Every row gives one point. The last column is the point's height on a tilted bowl or saddle (a function of degree 2), plus a little noise. Along how many of its main directions does it bend up, bend down or stay straight?

Points:
[[-1.6 -1.5 -1.1]
 [-0.3 -1.9 -2.3]
 [-2.7 -0.7  0.6]
 [ 8.0  4.1  4.7]
 [-6.7 -1.3  6.1]
 [ 0.4 -3.3 -3.1]
 [-2.5  4.6  5.9]
 [ 2.5 -1.2 -2.9]
 [-3.9 -1.7  1.3]
 [ 0.4  1.9  0.2]
 [-2.7 -4.8 -1.0]]
Directions: 2 up, 0 down, 0 straight

Points (17 x 4):
[[-6.5 -0.2 -7.0 -6.8]
 [ 3.2 -2.2 -3.0 -1.3]
 [ 2.5  0.6  3.9 -3.6]
 [-3.6  1.4 -3.1 -2.8]
 [-5.8  2.0 -2.5 -5.3]
 [-1.5  4.4  3.0 -4.9]
 [-1.7  5.1 -3.5 -1.2]
 [ 0.8  1.3 -7.7 -0.5]
 [-3.1  4.2 -0.1 -3.9]
 [ 3.0 -4.5 -1.5 -2.4]
 [ 4.5 -0.5 -7.3 -1.2]
 [-0.7 -0.5  0.7 -2.0]
 [ 5.5  3.2  2.1 -3.5]
 [ 2.6  1.0 -2.3 -0.3]
 [ 2.0 -1.2  0.2 -1.5]
 [-1.9  0.0 -0.4 -2.2]
 [-2.5  3.8  1.8 -4.3]]
Directions: 0 up, 2 down, 1 straight

Points (24 x 5):
[[-0.2  7.5 -0.3  3.2  5.7]
 [-1.1  0.7 -6.4  0.8  4.0]
 [-3.1  2.6  2.9 -0.7 -3.8]
 [ 8.1  1.2 -2.4  0.0  5.0]
 [-2.7 -6.3 -3.7 -0.3 -1.4]
 [ 2.8 -1.0  3.2  0.8 -0.3]
 [-0.7  1.7  1.4 -6.2 -2.6]
 [-0.6  0.1 -3.4 -1.9 -1.6]
 [ 2.3  1.6 -3.0  0.7  1.6]
 [ 1.9 -3.6  1.3 -4.0 -2.7]
 [-4.4 -0.5  0.7 -4.4 -6.6]
 [-3.4 -6.1 -3.8 -3.9 -6.2]
 [-1.3 -0.4  3.5  3.7 -1.1]
 [ 2.4 -1.8 -1.0  0.9  0.6]
 [-3.9 -2.8 -4.5 -1.0 -1.6]
 [-1.3 -5.6 -4.9 -0.8 -0.8]
 [-0.3  5.3 -0.7 -3.2  1.6]
 [ 4.1  4.0  6.5 -3.2  2.7]
 [ 0.8  0.2  1.5 -7.2 -2.1]
 [ 6.3  1.0  4.4  0.0  3.6]
 [ 0.9  0.4 -3.6  0.6  1.1]
 [ 2.4 -1.7  3.1  2.8  1.2]
 [-5.3  3.7  0.1 -1.1 -0.2]
 [-2.5 -3.2  8.1  0.2 -6.2]]
Directions: 2 up, 0 down, 2 straight

Points, 40 rows:
[[  1.5   4.2   2.4  -0.1   2.9   2.0  -1.6]
 [  0.3  -0.1  -2.2   3.4  -3.3  -1.3  -0.4]
 [ -3.2   5.8   2.4  -3.3   6.0  -1.1  -3.7]
 [ -3.7   1.4  -1.1   2.8  -6.4  -0.5   0.4]
 [ -0.1   4.4   0.0   1.4  -3.9  -5.3  -1.9]
 [  0.7   0.1   1.5  -3.5  -7.2   2.9  -3.8]
 [  0.5   6.4  -3.3   1.8  -5.7   0.0  -3.5]
 [  2.1  -6.5  -0.1   5.5  -2.9  -1.6  -0.2]
 [ -0.6   1.8   4.3   4.6   1.7   3.0  -1.9]
 [ -2.1   1.1   5.1   0.7  -2.2   0.1  -0.2]
 [  0.9   0.4   2.8  -3.9   6.7  -0.8  -3.5]
 [ -2.9   4.0   0.2  -3.2   0.6   5.7  -1.4]
 [  2.9   3.2   2.6  -6.1  -4.8   3.6  -5.3]
 [  0.9   5.5  -4.1   3.3   7.5   0.1  -3.7]
 [  3.0  -3.6   4.9  -4.8  -0.8  -4.2  -5.1]
 [ -0.5  -8.4  -4.2  -3.7   0.1  -1.2   1.3]
 [ -1.1  -2.8  -5.1   2.6  -5.1   4.8  -3.8]
 [  7.6   1.1   2.0  -0.1  -3.4  -3.2  -3.5]
 [  1.5   4.4   3.3  -1.8   3.2  -2.9  -2.9]
 [ -6.3  -5.2  -1.6  -0.1   2.0   1.5   1.6]
 [ -2.5   2.7   6.1   3.7  -0.8  -2.1  -1.5]
 [ -0.5  -2.3   9.0  -1.6  -3.3   2.0  -5.1]
 [  1.4  -3.8  -3.0  -4.8   0.0   3.8  -2.0]
 [ -0.3   2.2   0.0  -0.7   0.0  -8.3  -3.1]
 [ -5.8   3.5  -5.2  -3.0  -0.5   3.0   3.6]
 [  0.0  -2.2   1.0  -5.6  -0.7   0.6  -1.8]
 [  1.0   1.0  -0.6   3.5  -1.9  -3.8  -0.8]
 [  3.1   2.5   2.9   0.6  -0.7   3.7  -2.0]
 [ -3.3   1.0  -0.9   1.6   1.9   0.1   1.5]
 [ -1.3   5.5  -0.9  -5.6   0.9  -2.1  -1.0]
 [  3.8  -0.8   3.0   3.2  -1.9   2.2  -1.0]
 [  4.8   5.2  -3.0  -9.6  -8.1   5.4 -14.1]
 [ -2.0  -2.9  -2.1   6.6   0.3  -2.2   0.8]
 [  0.1   2.1   0.6   3.0   0.5  -3.5  -0.3]
 [  0.1   1.3   0.3  -2.5   4.7   3.3  -1.7]
 [  0.5  -3.6   1.8   0.2  -1.8  -3.2  -0.4]
 [ -2.6  -0.8  -0.2  -6.0   0.7   2.7  -0.8]
 [ -2.8   1.6   2.6   1.3   2.4  -1.5   0.2]
 [ -0.4   0.4  -1.0   0.4   2.9   2.7   0.4]
 [  2.4   1.7   1.2  -1.8  -0.5  -0.4  -0.7]]
Directions: 1 up, 4 down, 1 straight

Points (71 x 9):
[[  4.8   2.8  -2.2   0.3  -3.2   1.0  -2.0  -2.9  -2.0]
 [  3.7   5.8   2.2   3.3   0.3  -4.1  -4.5   0.5  -3.8]
 [ -0.9   3.9  -2.4   0.2  -3.5   8.2  -1.4   3.9  -4.3]
 [ -1.4  -5.9   0.3  -4.5  -2.5  -3.3   0.2  -1.1   3.4]
 [ -1.2  -3.7  -0.6   1.7   4.9   2.8  -3.1   2.0  -0.1]
 [ -7.7   4.7  -0.2   2.7   2.0   1.5  -1.1   0.7  -2.8]
 [  0.0   3.4   2.2   0.6   4.3   4.0   1.1   4.6  -3.8]
 [  5.5  -1.1  -2.1  -2.1  -6.8  -0.3  -3.8   1.1  -4.1]
 [ -1.3   1.0   0.7  -1.9   0.9   2.5   0.0  -5.7  -0.6]
 [ -0.2  -1.5   1.2   2.4  -2.0  -0.7  -0.2   2.0  -0.1]
 [  0.5  -6.0   2.3  -2.1  -2.8  -2.3  -3.1  -2.9   3.4]
 [  3.4   6.0   7.3   4.5   7.8   0.2  -2.5   2.8 -11.8]
 [  3.9  -2.1   2.2   0.8  -0.2  -3.6   1.8   5.0  -2.5]
 [ -1.4  -2.4   1.5  -5.4  -2.0   5.0  -2.7   0.4  -2.1]
 [  1.0  -3.1   1.3  -6.0   2.9   6.0  -1.5  -3.7  -1.9]
 [ -1.8  -2.5  -7.1   4.2   4.8   5.5   2.5   1.1  -6.0]
 [  0.1  -6.5   1.1  -0.3  -2.1  -1.4   2.8   4.3  -0.9]
 [ -2.2  -0.2   2.3  -1.0  -0.6   3.3  -1.7  -5.5  -1.4]
 [  0.5  -0.5  -3.9   0.9   2.0   1.6  -4.1  -2.6  -0.8]
 [  1.3   0.4   5.8  -2.6  -3.7   3.8   3.0  10.9  -9.1]
 [ -3.1  -1.1  -1.7   7.1  -2.9   1.4   2.8  -4.8  -4.2]
 [ -0.9   3.8  -2.8   4.2  -1.7   0.9  -4.7   0.3  -2.4]
 [ -0.8   4.3  -3.2  -3.8  -4.7   2.2   2.7   4.9  -0.5]
 [  4.3   0.5  -6.0  -3.7  -2.1   0.1  -3.1   3.1  -2.4]
 [ -2.4   2.0   4.2  -1.0  -0.5   2.9   3.3  -9.0  -4.2]
 [  1.5  -4.4  -5.1  -0.8  -3.7  -3.7  -0.7   3.9  -1.0]
 [ -0.9  -4.1  -1.1  -0.8  -4.0   1.0   5.5   0.7  -3.6]
 [ -0.8  -4.6   2.7  -1.3  -0.2   0.9  -3.6  -2.6   2.6]
 [ -0.9  -1.6  -1.4   4.6   0.2   1.9   2.1  -2.0  -1.7]
 [ -1.5   4.5   2.0  -0.2  -4.3   3.6   2.6  -0.3   1.1]
 [  4.3   0.8  -0.7  -0.6  -0.8   3.1   1.1  -4.4  -2.3]
 [  1.2  -1.8  -6.0   0.9   0.6   4.1   3.9   2.5  -4.6]
 [  3.3   4.7   5.4  -1.0  -1.5   2.0  -1.7   3.7  -2.2]
 [ -6.4   0.5  -1.4   2.4   4.0   0.3  -1.7  -4.1  -1.2]
 [ -4.0  -1.6  -1.2  -1.9  -2.8  -1.0  -0.7  -1.0   1.4]
 [  2.1   4.8   0.2  -8.1  -0.7   2.9   6.9   1.9  -2.9]
 [  6.2   3.6  -5.1   0.0  -0.4  -2.2  -0.8   3.3  -1.9]
 [ -3.7  -6.8  -2.0   1.5   0.6   0.1   5.4   3.0  -2.1]
 [ -2.1  -2.0  -2.8  -2.5  -0.6  -2.2   1.8   1.8   0.9]
 [ -8.8   2.1  -3.9  -7.9  -1.9  -5.5  -5.8   1.8  -1.9]
 [ -1.3  -0.7  -0.1   3.6   0.0  -4.9  -3.6   5.6  -1.1]
 [ -0.1   3.9   0.6   9.0  -1.6   3.5  -2.7  -1.4  -5.5]
 [ -2.7   4.2   0.2   2.7   5.3   6.6   5.8   4.4  -5.8]
 [ -0.9   1.2   0.8  -3.1  -3.8   0.6  -5.0   2.6  -0.7]
 [ -2.0  -5.1  -1.0  -1.0  -3.8   2.0   2.1  -1.8  -1.3]
 [ -5.0  -4.6   1.7  -1.4  -0.8   0.7  -4.6   1.8   2.4]
 [ -6.7  -3.8   5.8   4.1  -2.8  -1.8  -0.5  -3.2  -1.5]
 [  5.7   0.1  -0.7  -1.0  -2.2  -1.4  -1.7   1.2  -1.5]
 [  4.9  -1.7   0.3  -3.8  -5.5  -3.5   3.5  -4.9  -5.5]
 [ -1.2   0.0   0.2   1.1  -2.2  -0.2   2.7   7.2  -2.4]
 [  1.2   1.8  -0.3   2.9   1.9   5.3   3.6   3.1  -3.1]
 [ -4.0   2.8  -1.4  -1.2  -0.4  -5.1  -2.8  -0.2   1.0]
 [  2.2  -5.3   1.8   1.6   0.2   2.9   0.2  -5.7  -1.6]
 [ -1.8  -0.5  -8.7   2.3   4.7   4.8   3.5   3.1  -6.8]
 [ -1.4   0.5  -5.3  -2.3   0.3   1.8  -5.1  -3.2  -1.0]
 [  3.8  -4.1  -3.4  -1.3  -1.3  -5.2   1.3  -2.1  -0.6]
 [ -3.4  -3.2  -5.3   3.5   3.3  -6.0  -7.8   2.6   1.2]
 [  1.5   3.9   3.2  -0.1  -1.3   1.6   5.2   1.6  -0.1]
 [  1.8   0.8   3.0  -2.6  -2.5  -0.1   0.2  -1.7  -0.3]
 [ 10.4  -4.8   1.7  -0.4   1.1   0.1  -2.6  -4.3  -5.6]
 [  1.4   7.2   1.1   2.9  -0.8   0.8  -0.1   2.6   1.6]
 [  0.6   7.1   0.2   1.3  -1.0   6.8   0.9  -0.6   1.0]
 [  3.4   3.3  -7.0   1.8  -3.3   4.7   2.1  -0.7  -3.1]
 [  0.4   3.2   2.3  -2.5   6.6   2.1  -0.9   2.8  -3.7]
 [  2.6   0.8  -4.5   2.4   2.3   4.4   0.9   0.9  -3.1]
 [  1.6  -4.8  -2.4   2.9   1.7  -4.6  -2.5  -0.4   2.5]
 [ -0.8   0.0   4.0   2.9  -4.7   2.3   0.4   4.7  -3.0]
 [ -0.9   1.3   3.5  -1.7   1.0   2.1   1.2  -5.4  -1.5]
 [ -2.9   3.4  -2.7   2.3   0.3  -6.2   3.5   1.4  -1.0]
 [  4.8  -2.9  -3.0   1.1   0.4  -5.0  -0.2  -0.8  -0.9]
 [  6.4  -0.2  -5.2  -0.6  -1.7   3.3   0.3   0.8  -4.4]]
Directions: 1 up, 7 down, 0 straight

Points:
[[ -1.3  -0.4  -0.1  -2.6   0.5  -0.5   0.9   0.6   2.1]
 [ -0.1   0.8   1.3  -1.6  -4.6  -0.8   4.3  -0.8   2.3]
 [  1.3  -0.9   3.4  -4.9  -2.4  -4.9  -0.6   0.8   5.3]
 [ -4.6   4.6  -1.0  -5.0  -0.4  -2.1  -0.4   7.1   2.8]
 [  7.2  -6.6   0.4   0.9  -0.6   5.5  -2.6   1.9   3.2]
 [ -0.8   4.5  -3.1  -2.6   5.0  -3.3   5.8   5.0  -2.6]
 [ -4.4  -0.5  -1.6  -1.0  -1.6   9.2   3.9  -2.5   0.2]
 [  0.9  -5.9   4.7  -2.3  -1.3  -2.5   1.1   4.4   3.3]
 [  3.6   0.5  -1.6   3.6   0.2  -3.5   1.4 -14.3  -3.8]
 [  0.8  -2.3   2.6   1.4  -0.3  -0.2  -1.8   2.7   1.4]
 [  1.1  -3.8   3.8  -1.1  -0.1  -1.5   0.5   6.1   2.0]
 [  3.9  -6.3   0.2  -4.5   0.1  -1.5   3.8  -2.1   3.4]
 [  0.8   0.1   1.8  -3.0   3.1   1.0  -0.9   2.8   1.4]
 [  2.6  -6.5   2.2   2.4  -2.5   0.9  -0.7  -2.8   3.9]
 [ -0.9  -1.6   0.4  -5.6   2.6  -1.3  -0.8  -0.7   3.9]
 [  1.7  -0.6   3.1  -2.6   0.7  -2.8  -2.4   4.6   2.7]
 [  5.1   4.4  -0.1  -0.4   2.1  -2.6  -1.8  -3.5  -1.2]
 [  1.9  -4.3  -2.8   1.0  -2.7   3.3   2.1   1.0   2.6]
 [  2.0   2.3   2.9   5.4   1.7   4.2   2.5   0.8  -2.7]
 [  2.2  -1.7   0.2  -1.5  -6.1   4.8  -4.7   0.3   1.2]
 [  0.1   4.9  -3.3   1.7   4.4  -8.7  -2.4   3.3  -5.6]
 [ -4.4  -3.7  -2.5   3.9   0.5   3.1   1.2   0.0  -1.3]
 [  0.7   0.5  -1.7  -1.4  -4.7  -2.9  -2.9  -0.3   1.3]
 [  4.2   2.8  -1.5   0.7  -0.9  -0.3  -3.1   2.7   0.3]
 [ -0.2   0.3   1.4   1.0   0.7   0.2  -1.5   0.5  -0.2]
 [ -3.0   3.5   4.3  -3.4   0.1  -3.2   0.6  -4.6   2.9]
 [ -1.3  -2.8   0.6  -3.2  -1.4  -4.4  -2.3   1.1   3.8]
 [  2.9  -0.4  -6.2  -6.1   2.8   0.0  -4.5   2.8   7.6]
 [ -4.4  -1.0   4.2  -2.1  -0.9  -4.6  -5.4  -4.4   5.9]
 [ -1.5   2.0   0.5   6.3   2.4  -0.8  -0.8  -4.4  -6.3]
 [ -2.6  -0.1  -1.8   1.8   0.9  -2.8   0.8  -1.3  -1.6]
 [ -3.2   4.9   0.5  -0.6  -6.4  -0.6  -9.3  -0.4  -1.8]
 [ -4.3  -6.2   0.6   2.6  -2.0  -0.6   3.0  -0.6   1.6]
 [  2.3  -2.6  -5.2   0.0   0.8  -8.1   1.4   0.6  -1.9]
 [ -2.6   3.6  -7.0  -0.1   0.8   0.8   2.4   1.0   0.4]
 [ -1.7  -1.1  -3.9  -3.8  -2.5   8.2   2.0  -7.1   5.6]
 [ -5.2  -6.1  -0.4   1.7  -5.5   6.0   3.9  -1.8   0.4]
 [ -0.8  -0.2   0.2   2.8  -0.4   0.9   2.9   1.0  -0.1]
 [ -6.5   0.7   5.6  -1.3   3.9  -0.5  -3.0   1.3  -1.4]
 [  1.8   0.3   3.8   1.4   0.9   4.2  -2.6   1.0  -1.5]
 [ -0.4  -2.3  -1.0  -1.9   3.9  -1.7  -1.4  -1.1   0.8]
 [  5.2   1.6  -5.7   1.4   4.1   6.5   0.5  -2.1   1.0]
 [  2.9   5.8   2.1  -4.4   0.5   3.7  -2.2   2.2   1.3]
 [ -3.4  -2.4   6.0  -3.0  -1.1  -2.9  -0.2   4.5   3.8]
 [ -0.1  -7.8   1.7   1.8   0.0  -5.7  -4.5   5.0   2.1]
 [  3.2   1.7  -3.8   2.2  -1.5  -2.8  -4.8  -4.8  -3.5]
 [  1.3   2.7   5.4   0.7   2.9   5.9   2.9  -2.1  -4.2]
 [ -2.9   5.8   7.8  -0.9   3.7   1.4  -2.2  -6.3  -4.2]
 [  0.2   0.4  -2.0   0.7  -0.3   0.8   4.9  -3.7   0.1]
 [ -3.4   2.2  -2.8  -3.8   7.7  -1.8  -0.3  -3.4  -6.0]
 [ -0.5  -4.7   4.1   2.2   0.0  -2.3   0.1  -2.6   4.0]
 [  3.2   1.2   0.1  -0.7   1.2  -1.5  -1.4  -3.9   0.4]
 [ -3.2  -2.8  -2.4  -2.2   4.9  -1.8  -1.3  -2.5  -0.7]
 [ -0.9   7.6   3.9  -7.1   1.8   3.1  -0.9  -5.9   2.0]
 [  4.3   2.4   5.6   5.2   1.2  -1.4  -6.4   3.2  -0.8]
 [ -0.5  -5.2   3.8   2.6   1.0   1.8   1.0   4.2   1.2]
 [ -9.8   2.8  -0.9   2.9   5.0   6.0  -3.4   7.7 -10.2]
 [ -4.4  -2.8   0.3  -6.8  -2.9  -2.7   3.6   1.4   5.1]
 [  1.9  -3.8   1.2  -3.7  -2.0   1.6  -1.9  -2.3   5.7]
 [ -2.9  -2.8  -2.2   0.8   4.0   0.6  -0.6   2.3   0.1]
 [ -1.2   5.6   0.2  -1.2   1.3   0.8  -5.3   6.1  -1.8]
 [  5.0  -3.7   0.5  -1.8   3.0  -2.4  -4.6  -2.5   2.9]
 [  2.0   2.5  -0.1  -0.1  -0.7  -2.7  -2.3  -4.5   0.0]
 [ -0.9   1.9  -8.3   1.3  -1.3   2.3  -0.8   0.9   0.9]
 [ -0.3  -4.0  -2.9  -4.6  -2.5   3.9  -2.7   7.8   5.7]
 [  0.7  -8.2  -1.4  -0.5  -0.8   2.5   1.8  -4.2   4.2]
 [ -0.2   0.4   0.8   1.2   2.9   2.3   1.6  -1.8  -1.7]
 [  2.4   2.7  -1.4   8.7   0.4  -2.6   2.3  -2.2  -0.8]
 [  3.2  -0.5  -1.9  -2.3  -0.4   2.6   4.4  -2.4   2.7]
 [ -4.6   3.4   2.3   0.8  -3.5  -1.3   4.3  -5.1   0.3]
 [ -1.5  -1.1  -0.5  -6.5  -3.6   1.7   2.6  -5.4   7.3]
 [  0.9   6.2  -0.9  -2.6  -3.9  -2.6  -4.0  -0.1   1.4]
 [  3.7  -4.2  -6.8   2.9  -0.6  -2.2  -3.8   0.4  -0.1]
 [ -2.6   6.1  -6.9  -1.9   0.2   0.4   0.9  -1.4  -0.7]]
Directions: 2 up, 3 down, 3 straight
